Each row of a before or after table is a point. The points were changed in one or more steps. Then noise was added and the rows were shuffled. The steps act on how far a point lies along the listed directions, d1 being the first. What was done? A step turns or swaps two directions, mirrors them in a line or flattens them onto one, adds a multiple of one to another, or multiplies one. Angles are multiples of 10 degrees, from the lower direction toward the higher: turns from -170 to 170, lines from 10 to 170 but not 90. Use the fewest steps. Two steps may share a direction if one is a turn and the other turns, adds or multiplies; they go together, in the order done. Otherwise the lowest direction goes first.

Directions:
(1): [-23.8   5.6]
(2): [ 5.6 23.8]
Before (13 x 2)
[[-4.2  5.8]
 [-2.2  1.5]
 [ 2.2 -6.2]
 [ 2.9 -3.1]
 [-5.9 -3.2]
 [ 3.6  0.5]
 [-4.9  0.0]
 [-4.4  3.0]
 [-6.1 -3.1]
 [ 3.6 -8.4]
 [ 4.6  2.3]
 [-4.6 -4.4]
 [ 4.1 -0.6]]
After (13 x 2)
[[ 1.7  1.8]
 [-2.5 -2.6]
 [-2.4 -2.5]
 [-4.2 -4.6]
 [-4.6 -5.0]
 [-0.5 -0.7]
 [ 3.2  3.4]
 [-0.3 -0.5]
 [ 2.2  2.3]
 [-1.8 -2.1]
 [ 0.7  1.0]
 [-4.5 -4.7]
 [-0.2 -0.5]]
Steps: flatten d1 and d2 onto the line at 120 degrees

Directions:
(1): [ 13.7   6.6 -25.8]
(2): [-26.5   5.6 -12.7]
(3): [ -2.0 -28.6  -8.4]
Before (10 x 3)
[[ 1.7  5.4 -2.1]
 [ 3.9  3.4  1.3]
 [ 1.1 -5.4  0.0]
 [-0.3 -3.2  2.2]
 [ 0.3 -5.0 -1.6]
 [-2.6 -6.8 -6.5]
 [-1.2  7.0 -0.4]
 [ 0.9 10.1 -2.0]
 [-3.1 -6.2  0.6]
 [ 0.3  7.2  0.2]]
After (10 x 3)
[[ 2.1 -0.9 -2.3]
 [-3.0  0.4  5.1]
 [ 2.5  2.4 -6.7]
 [ 2.3  3.5 -2.4]
 [-4.4 -1.4  2.6]
 [-4.1 -2.9  4.8]
 [ 0.3 -3.9  6.4]
 [ 2.9  1.4 -1.8]
 [-5.5 -1.8  7.2]
 [ 1.1 10.4 -6.3]]
Steps: add 0.7 times d2 to d3; turn d1 and d3 by -120 degrees
